Each row of a before or after table is a point. The points were changed in one or more steps. Then noise was added and the rows were shuffled. The steps act on columns, c1 being the first. What was done? A step turns or swaps two columns, mirrors them in a line or flattens them onto one, adds a multiple of one to another, or multiplies or shifts one. Angles are multiples of 10 degrees, from the lower column toward the higher: turns from -170 to 170, lines from 10 to 170 but not 90. Use the fewest steps. Two steps may share a column if one is a turn and the other turns, adds or multiplies; they go together, in the order done. Otherwise the lowest column goes first.

Before:
[[-0.03  0.40 -0.12]
 [-0.28  0.61  0.06]
 [ 0.16 -0.50 -0.45]
 [-0.05  0.36 -0.15]
 [ 0.38 -0.10  0.16]
 [ 0.53  0.40 -0.61]
 [-0.65  0.05 -0.63]
 [-0.25  0.54 -0.32]
 [ 0.71 -0.59 -0.33]
 [ 0.28 -0.01  0.66]
 [ 0.35  0.46 -0.09]
 [ 0.09 -0.57 -0.05]
 [-0.41  0.61  0.02]
 [-0.60 -0.22 -0.29]]
After:
[[-0.16 -0.08  0.39]
 [ 0.60  0.39  0.51]
 [ 0.10  0.41 -0.02]
 [ 0.30 -0.21 -0.60]
 [-0.08  0.62 -0.28]
 [-0.68  0.01  0.29]
 [ 0.45 -0.51  0.17]
 [ 0.36 -0.58  0.71]
 [ 0.63  0.04 -0.67]
 [ 0.16  0.36 -0.04]
 [ 0.05 -0.55  0.09]
 [ 0.09  0.45  0.36]
 [-0.02  0.60 -0.41]
 [ 0.33  0.54 -0.25]]
Steps: turn c1 and c3 by 90 degrees

Before, 13 rows:
[[ 0.07 -0.12 -0.57  0.58  0.35 -0.17]
 [-0.15  0.34 -0.40  0.07  0.16 -1.02]
 [-0.30 -0.11 -0.28 -0.24 -0.39 -0.28]
 [-0.32  0.26 -0.12  0.41 -0.21 -1.17]
 [ 0.95  0.01 -0.09 -0.12 -0.08 -0.15]
 [ 0.37  0.28  0.29 -0.49  0.13 -0.35]
 [-0.13  0.26 -0.48  0.26 -0.26 -0.07]
 [-0.37  0.25  0.00 -0.53  0.19 -0.11]
 [-0.38  0.32  0.52  0.48 -0.13 -0.38]
 [ 0.68  0.33  1.18 -0.22 -0.30 -0.99]
 [-0.08  0.47 -0.45  0.47  0.01 -0.23]
 [-0.24  0.39 -0.03  0.18  0.33 -0.10]
 [-0.20  0.20 -0.08 -0.41  0.25 -0.10]]
After, 13 rows:
[[ 0.96  0.00 -0.07 -0.04 -0.14 -0.15]
 [-0.28 -0.11 -0.29  0.07 -0.44 -0.28]
 [-0.37  0.24 -0.01 -0.55 -0.20 -0.10]
 [ 0.05 -0.13 -0.57  0.21  0.63 -0.18]
 [-0.21  0.19 -0.07 -0.48 -0.08 -0.10]
 [ 0.36  0.28  0.29 -0.46 -0.20 -0.36]
 [-0.15  0.34 -0.39 -0.04  0.18 -1.00]
 [ 0.67  0.34  1.16  0.05 -0.37 -0.98]
 [-0.07  0.47 -0.45  0.37  0.31 -0.24]
 [-0.40  0.29  0.50  0.44  0.19 -0.36]
 [-0.12  0.27 -0.48  0.36 -0.02 -0.05]
 [-0.25  0.40 -0.01 -0.08  0.36 -0.10]
 [-0.31  0.24 -0.11  0.45  0.10 -1.17]]
Steps: turn c4 and c5 by 40 degrees

Before, 9 rows:
[[ 0.26  0.37 -0.27 -0.33 -0.18 -0.49  0.12 -0.06  0.13  0.64  0.34]
 [-0.46 -0.65  0.14  0.09  0.74  0.70 -0.11  0.48 -0.22  0.48  0.23]
 [ 0.25  0.28  0.06  0.15  0.11 -0.15  0.11 -0.22  0.32  0.82 -0.52]
 [ 0.41  0.33  0.49  0.25 -0.14  0.19  0.23 -0.13 -0.15  0.49 -0.02]
 [-0.47 -0.66  0.28  0.62  0.42  0.59  0.18  0.61  0.38 -0.15  0.64]
 [-0.20 -0.13 -0.11  0.27 -0.25  0.99 -0.25  0.21  0.20 -0.13  0.15]
 [ 0.11  0.23  0.30  0.07 -0.09 -0.69 -0.16 -0.06  0.07  0.10  0.00]
 [ 0.33 -0.60 -0.03 -0.60  0.64 -0.07  0.88  0.04 -0.37 -0.26  0.09]
 [ 0.50 -0.70 -0.42 -0.31  0.71 -0.17  0.64 -0.68 -0.50 -0.38  0.47]]
After (9 x 11):
[[-0.02 -0.66 -0.33  0.07  0.91  0.72 -0.14  0.49 -0.25  0.35  0.22]
 [-0.01 -0.63  0.31  0.63  0.18  0.61  0.18  0.60  0.41  0.17  0.60]
 [ 0.00  0.21  0.07  0.07 -0.15 -0.69 -0.17 -0.07  0.07  0.29 -0.02]
 [-0.03 -0.14  0.08  0.28 -0.38  0.99 -0.25  0.22  0.23 -0.17  0.13]
 [-0.01 -0.61  0.22 -0.61  0.89 -0.09  0.85  0.03 -0.38 -0.17  0.12]
 [ 0.01  0.37 -0.67 -0.35 -0.29 -0.47  0.08 -0.07  0.14  0.07  0.32]
 [ 0.00  0.32 -0.16  0.24 -0.04  0.18  0.21 -0.16 -0.14  0.67 -0.07]
 [ 0.01  0.28 -0.66  0.15 -0.11 -0.16  0.08 -0.24  0.34  0.44 -0.51]
 [ 0.02 -0.71  0.12 -0.31  1.04 -0.16  0.65 -0.69 -0.49 -0.54  0.49]]
Steps: multiply c1 by 0; turn c3 and c10 by 60 degrees; add -0.7 times c9 to c5

Before, 14 rows:
[[-0.07 -0.03 -0.21  0.54  0.17 -0.57 -0.01 -0.31  0.11 -0.49  0.45  0.64
   0.02 -0.07  0.02 -0.13  0.22 -0.14]
 [-0.44  0.02 -0.64  0.09  0.09 -0.08 -0.05  0.05 -0.05  0.02  0.43  0.44
   1.01  0.34 -0.03 -0.11 -0.07 -0.59]
 [ 0.22 -0.67  0.30  0.31 -0.11  0.23 -0.15  0.04 -0.13  0.45  0.25 -0.23
  -0.19 -0.53 -0.12  0.24  0.19  0.14]
 [-0.26  0.28 -0.22 -0.18  0.10  0.00  0.46 -0.58 -0.02 -0.09  0.13  0.54
   0.48  0.10 -0.18 -0.05  0.37 -0.11]
 [-0.26 -0.11 -0.64  0.14  0.28 -0.77  0.56 -0.38 -0.13 -0.28 -0.02 -0.08
   0.45 -0.18 -0.40 -0.04 -0.03 -0.31]
 [-0.29 -0.38  0.24 -0.32  0.24 -0.11 -0.15  0.55 -0.28  0.43  0.00  0.12
  -0.21  0.05  0.34 -0.09  0.09  0.28]
 [ 0.00  1.03  0.07  0.27  0.10 -0.66  0.09 -0.36 -0.03  0.61 -0.23  0.06
   0.22  0.56 -0.03 -0.90 -0.57 -0.35]
 [-0.62  0.91 -0.08  0.69  0.34 -0.43 -0.33 -0.49 -0.32  0.72 -0.29  0.01
   0.24  0.67  0.10 -0.53 -0.23  0.39]
 [ 0.04 -0.43  0.68  0.32  0.44 -0.25 -0.30  0.25 -0.28  0.99  0.16  0.27
  -0.62  0.03 -0.78  0.02  0.02  0.47]
 [-0.47 -0.32  0.42  0.07  0.29  0.23  0.19  0.53  0.21  0.79  0.65 -0.27
  -0.58  0.17  0.04  0.37  0.06  0.22]
 [-0.43  0.02  0.28  0.41  0.24 -0.10  0.29  0.06  0.10 -0.34  0.27  0.31
   0.57 -0.23 -0.26 -0.35 -0.11  0.27]
 [-0.55  0.87 -0.06  0.71 -0.04 -0.62  0.13 -0.09 -0.10  0.68 -0.87  0.30
   0.21  0.41 -0.12 -0.40 -0.06 -0.59]
 [-0.46  0.58  0.14  0.49  0.25 -0.56 -0.01 -0.33 -0.21  0.47 -0.55 -0.22
   0.50  1.15  0.00 -0.92  0.24 -0.73]
 [ 0.18 -0.68  0.26  0.35  0.06 -0.19  0.21  0.09  0.12  0.35 -0.02  0.30
   0.12  0.40  0.02  0.40 -0.10  0.33]]
After:
[[-0.43 -0.30  0.38  0.06  0.04  0.24  0.16  0.51  0.20  0.77  0.69 -0.27
  -0.57  0.15  0.05  0.36  0.07  0.43]
 [-0.43  0.01  0.28  0.44  0.13 -0.11  0.29  0.05  0.11 -0.35  0.35  0.32
   0.59 -0.19 -0.25 -0.37 -0.10  0.52]
 [-0.59  0.92 -0.06  0.67  0.42 -0.43 -0.33 -0.51 -0.32  0.72 -0.13  0.00
   0.24  0.66  0.10 -0.54 -0.26  0.80]
 [-0.44  0.60  0.16  0.50  0.43 -0.56  0.00 -0.35 -0.23  0.50 -0.42 -0.24
   0.48  1.15  0.01 -0.94  0.26 -1.46]
 [-0.26 -0.12 -0.64  0.15  0.25 -0.76  0.57 -0.38 -0.17 -0.26  0.06 -0.08
   0.45 -0.19 -0.37 -0.04 -0.07 -0.59]
 [-0.01  1.03  0.06  0.26  0.21 -0.68  0.07 -0.35 -0.05  0.62 -0.16  0.05
   0.22  0.59 -0.03 -0.92 -0.57 -0.71]
 [-0.26  0.26 -0.22 -0.22  0.07  0.01  0.45 -0.57 -0.01 -0.09  0.17  0.51
   0.47  0.11 -0.17 -0.04  0.35 -0.23]
 [-0.06 -0.02 -0.20  0.52  0.04 -0.60 -0.02 -0.30  0.11 -0.51  0.49  0.63
   0.04 -0.06  0.01 -0.14  0.23 -0.28]
 [ 0.21 -0.70  0.28  0.35  0.09 -0.21  0.21  0.08  0.14  0.37  0.02  0.30
   0.13  0.39  0.02  0.43 -0.11  0.67]
 [-0.43  0.02 -0.62  0.10 -0.07 -0.11 -0.05  0.07 -0.05  0.02  0.45  0.43
   1.00  0.35 -0.03 -0.13 -0.10 -1.19]
 [ 0.23 -0.65  0.30  0.31 -0.18  0.21 -0.13  0.05 -0.12  0.46  0.19 -0.23
  -0.18 -0.55 -0.07  0.26  0.20  0.26]
 [-0.28 -0.38  0.20 -0.34  0.22 -0.10 -0.17  0.55 -0.25  0.46  0.10  0.13
  -0.19  0.08  0.31 -0.10  0.08  0.57]
 [ 0.04 -0.40  0.70  0.32  0.33 -0.28 -0.28  0.28 -0.29  0.99  0.32  0.24
  -0.61  0.04 -0.76 -0.01 -0.02  0.93]
 [-0.54  0.85 -0.07  0.70  0.26 -0.61  0.17 -0.09 -0.09  0.69 -0.81  0.30
   0.24  0.42 -0.13 -0.35 -0.04 -1.19]]
Steps: turn c5 and c11 by 20 degrees; multiply c18 by 2

Before:
[[-0.06 -0.43  0.65 -0.80  0.51 -0.55  0.05  0.57 -0.47  0.40  0.24  0.28
  -0.19 -0.06  0.44  0.02  0.66  0.35  0.17 -0.42 -0.02 -0.84  0.66  0.23
  -0.70 -0.27 -0.32  0.33 -0.14  0.29  0.00 -0.01]
 [ 0.26 -0.07  0.30 -0.54 -0.04  0.04  0.02  0.36  0.33 -0.38 -0.31 -0.38
   0.05  0.59  0.21  0.29  0.35 -0.61  0.50 -0.14 -0.54 -0.23 -0.54  0.27
  -0.51  0.04 -0.75  0.04 -0.15  0.53 -0.51 -0.27]
 [ 0.34 -0.40  0.27 -0.30 -0.32  0.39  0.97  0.31 -0.28  0.61  0.20  0.22
  -0.11 -0.33  0.08 -0.43 -0.29 -0.24  0.67  0.43  0.52  0.24 -0.27 -0.05
  -0.29 -0.13 -0.17 -0.06 -0.18  0.47 -0.14 -0.23]
 [ 0.07 -0.23 -0.61 -0.26  0.75 -0.30 -0.02  0.24  0.09 -0.23  0.35 -0.57
  -0.40 -0.04  0.28 -0.29 -0.19 -0.12 -0.16  0.19  0.50  0.38  0.05 -0.60
  -0.31  0.00 -0.60 -0.79 -0.15 -0.69 -0.01 -0.30]
 [ 0.80 -0.60  0.31  0.29 -0.39  0.17  0.58 -0.48 -0.76  0.32 -0.03  0.38
   0.19 -0.55 -0.46 -0.41  0.63 -0.85 -0.29 -0.25  0.15  0.31  0.03 -0.24
  -0.46 -0.27 -0.19 -0.54  0.45 -0.67 -0.34  0.46]
 [ 0.09  0.44  0.22 -0.08  0.04 -0.01  0.06  0.01 -0.18 -0.46 -0.32 -0.76
  -0.60  0.59 -0.21  0.20  0.51 -0.37  0.21  0.37  0.24 -0.69 -0.32 -0.41
   0.07 -0.25 -0.45  0.39  0.54 -0.21  0.09 -0.23]
 [-0.27 -0.08  0.43 -0.13  0.37  0.65  0.18 -0.45  0.01  0.65 -0.19  0.41
   0.37  0.21  0.63 -0.47  0.49  0.28 -0.38  0.44 -0.27 -0.04  0.46 -0.21
  -0.24  0.49  0.44 -0.09  0.09  0.35 -0.38  0.10]
 [-0.06  0.69  0.19  0.19  0.30 -0.33 -0.13  0.71 -0.49  0.38  0.60 -0.09
   0.51  0.30  0.35 -0.21  0.54  0.28 -0.21  0.11 -0.40 -0.35 -0.43 -0.99
   0.52 -0.01 -0.16 -0.53 -0.07 -0.19 -0.25  0.53]
 [ 0.76 -0.04 -0.37  0.32  0.34  0.45 -0.29  0.16  0.36 -0.01  0.42 -0.42
  -0.04 -0.61  0.10 -0.09 -0.54 -0.21  0.14  0.37 -0.13  0.29 -0.19 -0.06
   0.27 -0.33 -0.49 -0.21 -0.40 -0.02 -0.78 -0.43]
 [-0.38  0.30  0.50 -0.88 -0.16 -0.24 -0.13 -0.05  0.12 -0.53  0.39 -0.64
   0.00  0.40 -0.09 -0.21 -0.59 -0.36 -0.29  0.14 -0.49 -0.83  0.31  0.15
   0.55 -0.25 -0.42  0.50  0.36  0.26 -0.27  0.14]
 [ 0.29  0.65 -0.18 -0.12 -0.01  0.28 -0.31  0.24  0.48 -0.07  0.25  0.20
   0.11 -0.09  0.65  0.54  0.36 -0.40  0.05  0.46 -0.63 -0.44 -0.26 -0.05
   0.30  0.02  0.30  0.08 -0.27 -0.36  0.27 -0.45]
 [ 0.13  0.51 -0.55  0.14 -0.28  0.15  0.65  0.63 -0.52  0.65 -0.28  0.11
  -0.23  0.58  0.69  0.33 -0.40  0.33 -0.53 -0.26 -0.41 -0.51 -0.15  0.01
  -0.15 -0.03  0.13  0.34 -0.19 -0.18  0.09  0.02]]
After (12 x 32):
[[ 0.28 -0.11  0.36 -0.36  0.42  0.65 -0.01 -0.46  0.03  0.63 -0.17  0.40
   0.42  0.18  0.64 -0.48  0.56  0.29 -0.40  0.42 -0.23  0.21  0.42 -0.22
  -0.13  0.49  0.48 -0.12  0.11  0.35 -0.34  0.05]
 [-0.26 -0.06  0.35 -1.35  0.09  0.08 -0.26  0.33  0.32 -0.33 -0.31 -0.34
   0.06  0.55  0.20  0.30  0.36 -0.61  0.52 -0.10 -0.55 -0.01 -0.51  0.27
  -0.02  0.06 -0.73  0.06 -0.14  0.55 -0.50 -0.12]
 [-0.15  0.53 -0.58  0.40 -0.20  0.12 -0.52  0.58 -0.51  0.67 -0.30  0.11
  -0.25  0.58  0.68  0.35 -0.38  0.32 -0.58 -0.24 -0.44  0.69 -0.17 -0.03
   0.11 -0.03  0.12  0.40 -0.13 -0.21  0.07  0.06]
 [-0.36 -0.36  0.24 -0.75 -0.18  0.43  0.22  0.32 -0.30  0.59  0.12  0.21
  -0.12 -0.36  0.14 -0.47 -0.28 -0.29  0.65  0.43  0.51  0.95 -0.31 -0.06
   0.03 -0.10 -0.19 -0.08 -0.16  0.49 -0.07 -0.12]
 [-0.31  0.64 -0.14 -0.32 -0.08  0.26 -0.48  0.24  0.49 -0.10  0.27  0.17
   0.15 -0.04  0.65  0.52  0.39 -0.40  0.03  0.48 -0.64 -0.36 -0.29 -0.08
   0.01  0.01  0.30  0.10 -0.26 -0.34  0.24 -0.15]
 [-0.82 -0.59  0.35  0.74 -0.21  0.18  0.30 -0.42 -0.77  0.32 -0.03  0.35
   0.20 -0.60 -0.47 -0.39  0.61 -0.85 -0.21 -0.27  0.11  0.57  0.03 -0.27
   0.04 -0.24 -0.16 -0.51  0.47 -0.69 -0.33  0.19]
 [-0.03 -0.17 -0.61 -0.62  0.76 -0.33  0.38  0.24  0.07 -0.24  0.32 -0.54
  -0.37 -0.04  0.28 -0.26 -0.17 -0.10 -0.15  0.15  0.50  0.01  0.04 -0.62
  -0.27 -0.02 -0.60 -0.79 -0.16 -0.71  0.01 -0.12]
 [ 0.39  0.30  0.46 -2.19 -0.32 -0.27 -0.81 -0.03  0.16 -0.56  0.38 -0.65
  -0.04  0.42 -0.06 -0.23 -0.64 -0.38 -0.28  0.11 -0.46 -0.12  0.30  0.17
   0.16 -0.29 -0.40  0.50  0.34  0.28 -0.25  0.02]
 [-0.10  0.43  0.17 -0.20  0.06  0.01 -0.67  0.01 -0.16 -0.45 -0.27 -0.79
  -0.62  0.63 -0.21  0.25  0.57 -0.39  0.22  0.35  0.25  0.09 -0.37 -0.43
  -0.02 -0.23 -0.45  0.36  0.54 -0.18  0.12 -0.10]
 [ 0.12 -0.45  0.60 -1.99  0.74 -0.52 -0.80  0.55 -0.47  0.42  0.23  0.26
  -0.24 -0.09  0.46  0.03  0.66  0.30  0.16 -0.42  0.01  0.04  0.67  0.22
  -0.27 -0.28 -0.32  0.32 -0.14  0.24  0.03  0.04]
 [ 0.08  0.70  0.21  0.49  0.07 -0.35 -0.32  0.80 -0.50  0.42  0.60 -0.06
   0.52  0.28  0.36 -0.23  0.50  0.25 -0.18  0.13 -0.39 -0.07 -0.39 -0.94
  -0.08  0.02 -0.23 -0.54 -0.06 -0.19 -0.23  0.22]
 [-0.78 -0.04 -0.36  0.82  0.21  0.39  0.24  0.17  0.37  0.01  0.39 -0.39
  -0.06 -0.62  0.13 -0.09 -0.57 -0.19  0.12  0.36 -0.16 -0.30 -0.18 -0.04
  -0.11 -0.32 -0.46 -0.17 -0.36 -0.03 -0.80 -0.15]]
Steps: multiply c1 by -1; multiply c4 by 2.5; flatten c5 and c25 onto the line at 160 degrees; swap c7 and c22; multiply c32 by 0.4
